Each point is reached from the start by the listed moves, each made once or not at all, plus a little noise. Say if it took an odd or an even number of moves. Then give how often each move was made.
In the rows, zero is written as 128.

Moves:
(1): [162 137 154 140 127]
(2): [113 178 127 145 106]
(3): [ 98 106 175 147 107]
Start: [114 152  92 139 143]
Points:
[ 98 203  89 159 119] -> odd (0, 1, 0)
[ 85 129 138 157 121] -> odd (0, 0, 1)
[102 189 163 188  99] -> odd (1, 1, 1)
[149 163 120 153 140] -> odd (1, 0, 0)

Moves:
(1): [162 119 127 123 124 112 103 126 123 115 130 134 106 154]
(2): [111 184 141 149 175 112 127 122 106 134 118 119 143 104]
(3): [127 129 189 124  95 122 129 134 112 121 114 118 114 118]
(4): [138 121 140 202 136 149 116 138 136 126 151 114 129 139]
(5): [127  95 145 103 176 181 114 112 123 115 111 116 123 124]
(6): [134 151 124 107 108 162 115 116 139 123 146 123 129 126]
(7): [143 126 128 129 142 130 173 124 129 116 141 110 108 145]
(8): [132 132 120 108 140 140 139 177 125 131 136 108 137 116]
(9): [134 141 126 131 132 123 136 134 157  98 128 145 126 122]
(10): [141 124 152 122 142 129 124 138 148 172 133 145 142 150]
(11): [105 112 151 124 122 106 126 127 136 112 177 128 134 116]
(12): [142 120 129 119 135 123 133 131 100 116 128 168 133 128]
Start: [157 135 147 102 155 155 128 120 109 101 137 133 120 135]
Points:
[184 178 222 166 211 161 175 179  51  73 156 102 116 117] -> even (0, 1, 1, 1, 0, 0, 1, 1, 0, 0, 0, 1)
[236  93 226 116 210 210 150 177  95  17 152 124  71 157] -> even (1, 0, 1, 1, 1, 0, 1, 1, 1, 0, 0, 1)
[206  62 208  54 230 169 132 105 102  77 189 162 102 183] -> even (1, 0, 0, 0, 1, 0, 1, 0, 0, 1, 1, 1)

Moves:
(1): [151 140 126 140 122 132 138 112 131 126 118 138 140 134 133 123 128 130
 125 126 130 118 116 122 127 123 123]
(2): [112 160 122 107 140 133 158 119 129 109 126 114 126 130 145 128 142 109
 127 115 138 125 133 132 137 134 118]
(3): [126 154 155 118 122 117 116 138 127 124 120 132 141 132 130 137 130 133
 116 121 148 142 119 121 123 125 107]
(4): [117 136 145 167 133 126 135 101 134 132 116 131 135 117 132 120 127 131
 130 142 122 128 125 144 128 129 136]
(5): [136 122 142 123 145 123 130 134 123 123 125 126 129 128 122 118 142 130
 126 127 124 126 126 127 130 122 129]
(6): [128 122 136 134 137 154 125 132 124 135 136 144 124 119 126 123 141 130
 135 131 133 135 127 121 143 118 125]
(7): [123 130 126 131 112 128 158 144 125 129 123 122 113 122 120 124 139 128
 131 142 130 115 129 138 132 122 141]
(8): [128 139 128 134 137 142 127 159 127 140 118 115 141 118 120 136 123 127
 130 114 114 131 127 127 116 145 125]
(9): [127 123 127 127 124 124 123 135 157 127 138 137 112 130 132 127 122 124
 129 113 135 126 141 115 127 120 145]
(10): [119 122 138 124 142 115 121 135 142 171 125 130 109  96 132 117 133 118
 118 123 135 149 125 113 134 136 123]
(11): [133 125 140 128 116 117 128 136 117 128 165 133 117 109 142 143 132 119
 132 119 128 106 132 139 131 127 123]
(12): [107 151 118 123 134 113 117 140 110 128 121 147 122 118 132 129 144 140
 128 120 122 122 133 121 131 118 140]
(13): [126 129 118 118 134 131 147 133 130 149 150 133 159 137 116 147 135 126
 125 131 125 129 127 139 124 128 127]
(14): [127 131 126 132 124 126 130 134 120 120 133 118 136 158 137 105 126 139
 121 118 131 126 123 136 129 138 125]
(15): [124 122 132 118 130 128 116 134 137 125 126 125 132 123 147 116 134 125
 119 138 131 125 121 132 125 129 126]
(16): [130 133 133 114 141 129 136 134 134 141 125 119 121 137 145 156 122 152
 135 121 127 122 119 129 125 131 109]
(17): [134 131 134 123 129 129 133 123 150 135 131 117 108 111 142 133 165 131
 139 123 149 132 123 120  98 134 117]
(18): [142 148 127 133 120 128 138 117 131 143 131 124 136 111 133 100 120 148
 146 129 122 119 150 121 128 118 120]
(19): [120 119 144 121 132 127 126 134 124 146 124 121 132 150 149 143 132 126
 160 127 118 134 130 103 121 145 123]
(20): [147 147 129 140 130 125 122 147 126 142 142 149 111 130 123 136 130 128
 127 163 122 131 139 132 120 137 121]
(21): [130 128 130 128 138 128 126 129 126 131 131 127 134 128 137 125 118 121
 137 128 152 134 119 126 127 133 128]
(22): [138 131 121 134 124 130 143 128 131 118 129 113 130 120 149 146 116 125
 136 125 112 162 110 126 110 117 127]
(23): [149 125 127 125 122 127 129 128 119 138 115 132 129 130 137 143 138 136
 118 126 131 133 154 135 125 122 134]
(24): [144 128 136 100 122 125 128 113 126 140 124 131 133 140 137 136 133 121
 151 110 129 126 121 166 133 127 125]
Start: [126 103 142 105 138 132 151 126 143 139 137 135 129 137 115 130 111 110
 145 139 133 125 129 149 129 128 107]
Points:
[158 200 174 101 167 115 249 140 169 233 176 175  97  67 192 158 170 123
 200 129 121 117 129 190 139  88  94] -> even (1, 1, 0, 1, 1, 1, 1, 0, 1, 1, 1, 1, 1, 0, 0, 1, 0, 1, 0, 1, 0, 1, 0, 1)
[128 167 198 134 157 130 135 177 152 164 121 129 145 157 152 143 112 148
 129 155 136 142 105 168  96 170  60] -> odd (0, 0, 1, 1, 0, 0, 0, 1, 0, 0, 0, 0, 0, 1, 1, 1, 0, 0, 0, 1, 0, 0, 0, 0)
[166 175 176  92 159  93 180 173 143 226 125 178 117  92 131 155 207 122
 130 156 193 143 130 134  91 122  89] -> odd (1, 0, 1, 0, 1, 0, 1, 0, 0, 1, 0, 1, 1, 0, 0, 0, 1, 0, 0, 1, 1, 0, 1, 0)
[174 127 185  79 120 134 197 130 191 227 175 142  71  99 185 110 166 147
 201  88 182  90 131 164 132 118  77] -> odd (1, 0, 0, 0, 0, 1, 1, 0, 1, 1, 1, 0, 0, 1, 0, 1, 1, 1, 0, 0, 0, 0, 0, 1)

Moves:
(1): [131 137 123 138 136 133 118 134 119 140 137 128 134 116 117 124 131  96
 135 126 132 131 128 129]
(2): [117 138 131 125 134 126 121 125 124 131 126 120 129 129 128 137 132 134
 117 115 127 127 126 105]
(3): [138 123 136 131 125 142 119 128 129 143 133 137 128 120 134 138 134 141
 135 128 127 122 121 130]
(4): [121 122 120 143 126 135  88 122 131 114 135 114 104 142 108 106 144 129
 123  87 114 149 136 104]
(5): [136 120 139 115 147 123 124 137 136 105 126 122 125 117 121 130 130 131
 128 122 125 130 129 127]
(6): [140 120 118 135 139 133 132 134 124 135 124 128 126 134 128 134 124 127
 133 125 121 129 128 117]
(7): [135 143 126 128 128 126 134 112 119 119 137 123 118 117 124 122 155 143
 134 134 115 137 138 119]
(8): [114 132 126 126 134 128 122 138 113 129 117 129 130 113 132 130 136 136
 136 132 138 132 130 146]
(9): [106 133 134 132 125 135 138 143 139 123 138 118 122 121 139 127 125 127
 137 130 123 119 118 128]
(10): [113 122 139 117 135 118 143 125 129 154 121 121 127 137 119 117 122 121
 143 115 128 155 141 131]
(11): [120 127 124 117 118 140 120 127 130 125 144 125 144 133 138 131 123 132
 128 129 141 130 133 134]
(12): [130 131 124 140 133 129 123 127 145 129 139 152 126 117 125 135 121 142
 134 130 128 148 131 129]
(13): [115 116 129 141 110 121 130 132 130 134 117 136 145 123 143 134 127 128
 126 113 118 145 132 127]
(14): [152 141 130 134 128 123 121 164 125 131 142 123 108 149 116 128 128 130
 131 111 116 143 131 118]
(15): [142 135 143 145 152 119 122 128 130 148 132 102 131 144 129 124 124 137
 139 139 112 144 119 116]
(16): [118 134 120 128 124 110 131 122 128 135 135 105 119 119 139 146 124 133
 133 129 131 103 127 146]
(17): [126 123 125 130 126 120 128 126 125 130 128 141 127 136 122 127 140 135
 124 136 123 111 135 128]
(18): [150 118 123 125 122 123 119 140 119 125 131 131 130 121 124 116 124 148
 132 131 130 115 108 108]
(19): [124 133 131 129 122 124 119 129 132 120 123 137 129 133 132 126 130 137
 148 126 138 111 135 129]
(20): [121 132 128 127 112 139 125 132 136 141 131 116 135 136 111 132 128 132
 132 135 124 139 142 115]
(21): [121 120 130 134 122 129 134 122 123 119 123 129 146 140 114 135 131 130
 126 113 147 116 119 140]
(22): [145 129 122 106 136 125 120 133 141 128 123 132 134 132 122 136 149 138
 149 132 122 130 113 138]
(23): [132 130 121 127 131 126 145 125 149 132 123 127 137 117 140 119 130 131
 117 128 138 124 137 125]
(24): [125 143 117 136 125 135 134 116 126 142 123 150 148 125 123 121 105 135
 129 122 109 118 132 157]
Start: [139 137 148 116 141 109 138 124 131 120 159 142 144 121 149 131 121 125
 124 124 156 135 137 112]
Points:
[189 153 148 124 155  99 115 170 129 161 174 126 206 157  91 124 134 169
 217  77 114 190 145  99] -> odd (1, 0, 0, 0, 1, 1, 1, 0, 0, 1, 1, 0, 1, 1, 1, 0, 0, 1, 1, 1, 1, 1, 0, 1)
[112 142 123 155  94  84  83 103 136 111 175 138 145 123 112 138 172 203
 144  66 141 127 158  52] -> odd (0, 1, 0, 1, 0, 0, 1, 0, 0, 0, 0, 1, 1, 0, 0, 1, 1, 1, 1, 1, 1, 0, 0, 0)
[140 161 168 156 155  97 104 153 150 130 189 120 164  84 134 134 139 169
 179 120 118 172 134  38] -> odd (1, 1, 0, 0, 1, 0, 1, 0, 1, 0, 0, 1, 1, 0, 1, 0, 0, 1, 1, 1, 0, 0, 0, 0)
[114 163 155 141 149 115  94 157 143  80 172 134 133 158 108 118 125 161
 140  28 129 122 136  97] -> even (0, 1, 0, 1, 1, 0, 0, 0, 1, 0, 0, 0, 0, 1, 0, 0, 0, 0, 1, 0, 1, 0, 0, 1)
[205 156 155 171 175 122  48 169 136 128 208 110 123 141  69 124 169 190
 182  55 121 184 136   7] -> even (1, 1, 1, 1, 1, 1, 1, 0, 0, 0, 0, 1, 0, 1, 1, 0, 0, 1, 1, 1, 1, 0, 0, 0)
[158 160 142 117 172 128  75  97 162 104 174 168 130  94 105 133 167 195
 148  69 100 173 138  99] -> even (0, 1, 1, 1, 1, 0, 1, 0, 0, 0, 0, 1, 0, 0, 0, 0, 0, 0, 0, 0, 0, 1, 0, 1)
[160 171 168 160 139 117  71 135 129 132 189  91 124 177  93 126 176 186
 156  63 119 171 152  36] -> odd (0, 1, 1, 1, 0, 0, 1, 0, 0, 0, 0, 0, 0, 1, 1, 0, 0, 0, 1, 1, 1, 0, 0, 0)
[121 160 128 170 161  82 102 145 115 132 163 147 134 106  95 129 138 150
 192  19 120 192 179 138] -> even (1, 0, 0, 1, 1, 1, 1, 1, 0, 1, 0, 1, 1, 1, 0, 1, 0, 0, 1, 0, 1, 0, 0, 1)
[130 162 112 126 131  99  89  99 158  99 196 121 130  97 156 118 149 205
 138  84 165 125 152  62] -> odd (0, 1, 0, 1, 0, 0, 1, 0, 0, 0, 1, 1, 0, 0, 0, 1, 0, 1, 1, 0, 0, 0, 1, 0)
[114 169 143 165 162  63 131 160  97 200 144 127 177 149 128 152 113 140
 179  63 129 133 157 138] -> odd (1, 1, 0, 0, 0, 1, 0, 1, 0, 1, 0, 0, 1, 1, 1, 1, 1, 0, 1, 0, 1, 0, 0, 1)
[131 158 124 112 142 117  92  93 174  85 179 149 161 129 126 129 187 192
 144  66 173 155 150  79] -> odd (0, 1, 0, 1, 0, 0, 1, 0, 0, 0, 1, 1, 0, 0, 0, 0, 0, 0, 1, 0, 1, 1, 1, 0)
[189 155  98 121 146 116 107 115 132 162 204 186 170  81 137 153 143 185
 184 135 126 103 122 140] -> odd (1, 0, 1, 0, 0, 1, 1, 0, 0, 0, 1, 1, 0, 0, 0, 1, 1, 1, 0, 0, 0, 1, 0, 1)

Moves:
(1): [144 121 140 141 148 145 125 126 134 119 137 133 132 138 124 125 135 131
 148 133 116 121 125 130 132 130]
(2): [135 137 123 127 131 136 128 133 149 133 164 132 119 114 130 141 125 116
 121 117 121 117  99 125 126 125]
(3): [128 116 131 121 120 126 138 133 126 112 119 130 116 140 120 119 142 118
 114 132 100 136 131 134 152 137]
(4): [112 165 126 142 112 118 149 131 137 150 128 116 135 140 137 154 117 119
 138 127 111 132 114  99 147 121]
(5): [108 119 134 123 130 143 120 118 142 126 120 132 124 132 132 134 127 123
 124 129 138 123 147 123 129 137]
(6): [126 137 131 134 127 124 129 115 131 114 132 124 116 124 129 123 125 131
 123 132 121 131 123 131 117 127]
(7): [138 132 105 127 135 134 132 125 124 137 134 121 132 133 125 135 129 118
 119 133 137 122 134 120 132 121]
(8): [118 113 130 115 131 141 128 131 120 126 138 131 111 124 138 122 122 120
 131 132 125 122 116 122 114 108]
(9): [131 128 128 152 117 143  96 130 137 113 133 121 122 116 105 129 111 123
 145 128 132 134 125 138 136 126]
(10): [155 108 113 170 131 118 146 119 134 117 148 127 137 100  98 143 109 130
 133  99 110 116 135 128 135 125]
(11): [106 138 124 116 141 115 127 144 119 113 139 152 120 117 137 131 129 142
 110 128 139 115 132 117 124 115]
(12): [125 117 128 131 138 106 137 112 134 130 125 121 125 135 125 128 123 126
 131 143 124 129 144 105 135 122]
(13): [124 135 123 105 117 116 143 137 124 127 146 146 150 125 129 125 147 141
 120 125 116 121 146 111 130 124]
(14): [142 145 139 123 122 148 125 132 142 154 130 127 126 134  98 135 112 140
 139 117 116 112 134 144 147 120]
(15): [151 107 146 151 121 142 126 150 136 137 130 117 137 145 121 122 142 129
 130 131 129 130 131 148 107 143]
(16): [135 129 124 130 120 129 131 123 139 125 123 118 126 149 125 137 124 141
 140 132 139 141 139 134 125 137]
(17): [135 116 142 129 124 116 118 116 134 120 142 130 113 135 132 140 108 108
 126 121 123 132 151 113 136 109]
(18): [124 131 140 123 133 134 129 119 121 132 141 137 126 143 123 115 130 129
 130 119 148 123 131 119 132 115]
(19): [118 132 126 127 126 121 129 127 129 131 131 135 123 141 137 114 108 110
 134 125 117 116 127 115 140 124]
(20): [149 138 102 139 130 131 115 121 126 142 146 112 119 125 112 152 151 130
 146 122 124 106 130 131 115 135]
(21): [138 140 116 117 136 145 127 130 126 132 129 127  94 129 140 107 142 140
 130 129 140 134 136 116 124 132]
(22): [112 143 122 125 127 129 130 120 120 129 148 113 127 121 134 130 116 135
 125 124 122 131 120 119 116 124]
(23): [129 123 137 131 113 131 127 131 124 133 142 142 134 125 134 129 123 135
 124 132 127 125 130 136 152 139]
(24): [120 140 124 126 121 144 109 142 138 153 144 146 139 126 133 137 136 139
 123 124 113 140 116 134 114 133]
Start: [131 116 135 143 121 112 140 141 120 141 119 126 137 139 123 135 135 122
 133 129 139 130 127 116 142 134]
Points:
[152 105 127 118 122 163 172 157 110 142 186 129 104 220 129  78 165 127
 151 137 119 119 153  73 138 125] -> odd (1, 0, 1, 0, 0, 0, 1, 1, 0, 0, 0, 0, 1, 0, 1, 1, 0, 1, 1, 0, 1, 1, 0, 0)
[116  72 148 160 125 109 144  97 166 126 220 161  78 145 113 144  78  65
 113  94  71 105 140  57 159  89] -> odd (0, 1, 1, 0, 1, 1, 0, 1, 0, 1, 0, 1, 0, 0, 0, 0, 1, 1, 1, 0, 0, 0, 0, 1)
[121 151 132 121 105 141 173 138 173 203 220 110  93 178 134 156  90  84
 135 123  98  88 165  11 163  84] -> odd (0, 1, 0, 1, 1, 0, 1, 1, 0, 0, 0, 1, 1, 1, 1, 0, 1, 0, 1, 0, 1, 1, 0, 0)
[154  99 175 214 121 124 171 124 169 146 249 119 109 159 103 164 100  93
 137 104  40 132 100  55 144  91] -> odd (1, 1, 1, 1, 0, 1, 0, 1, 0, 1, 0, 1, 0, 0, 1, 0, 1, 1, 0, 0, 0, 1, 0, 1)
[182 119 159 212  95 126 172 120 173 158 204 127 126 199  52 174 126  98
 172  77  48  63 188  75 196 118] -> odd (1, 0, 1, 1, 1, 1, 0, 0, 0, 1, 0, 0, 1, 1, 1, 0, 1, 1, 1, 1, 0, 0, 0, 0)
[129 176 102 126  89 146 153 177 133 200 213 174 131 190 112 186 147 140
 157 129  59  78 139  78 204 114] -> odd (1, 0, 1, 1, 0, 0, 1, 1, 0, 0, 1, 0, 1, 1, 0, 1, 0, 0, 1, 1, 0, 0, 1, 1)
[142 125 141 194  75 168 126 154 195 145 224 141 138 120  51 155 101 122
 126  77  39 101 121 130 156 145] -> even (0, 1, 1, 0, 1, 1, 0, 0, 1, 1, 0, 0, 1, 1, 1, 0, 0, 0, 1, 0, 0, 1, 0, 1)
[158  88 181 144 101 147 125 151 180 180 198 139  89 216  96 133  98  89
 142 117  83 119 139 100 164 104] -> odd (0, 1, 1, 0, 0, 0, 0, 1, 0, 0, 0, 1, 0, 1, 1, 1, 1, 1, 1, 0, 0, 0, 0, 1)
[192 114 129 175 129 160 124 106 166 140 233 144  96 156  56 145  99 150
 177 104 109 120 189  67 161  72] -> even (1, 0, 0, 0, 0, 1, 1, 1, 1, 1, 0, 1, 1, 1, 0, 1, 1, 1, 0, 0, 1, 0, 0, 1)
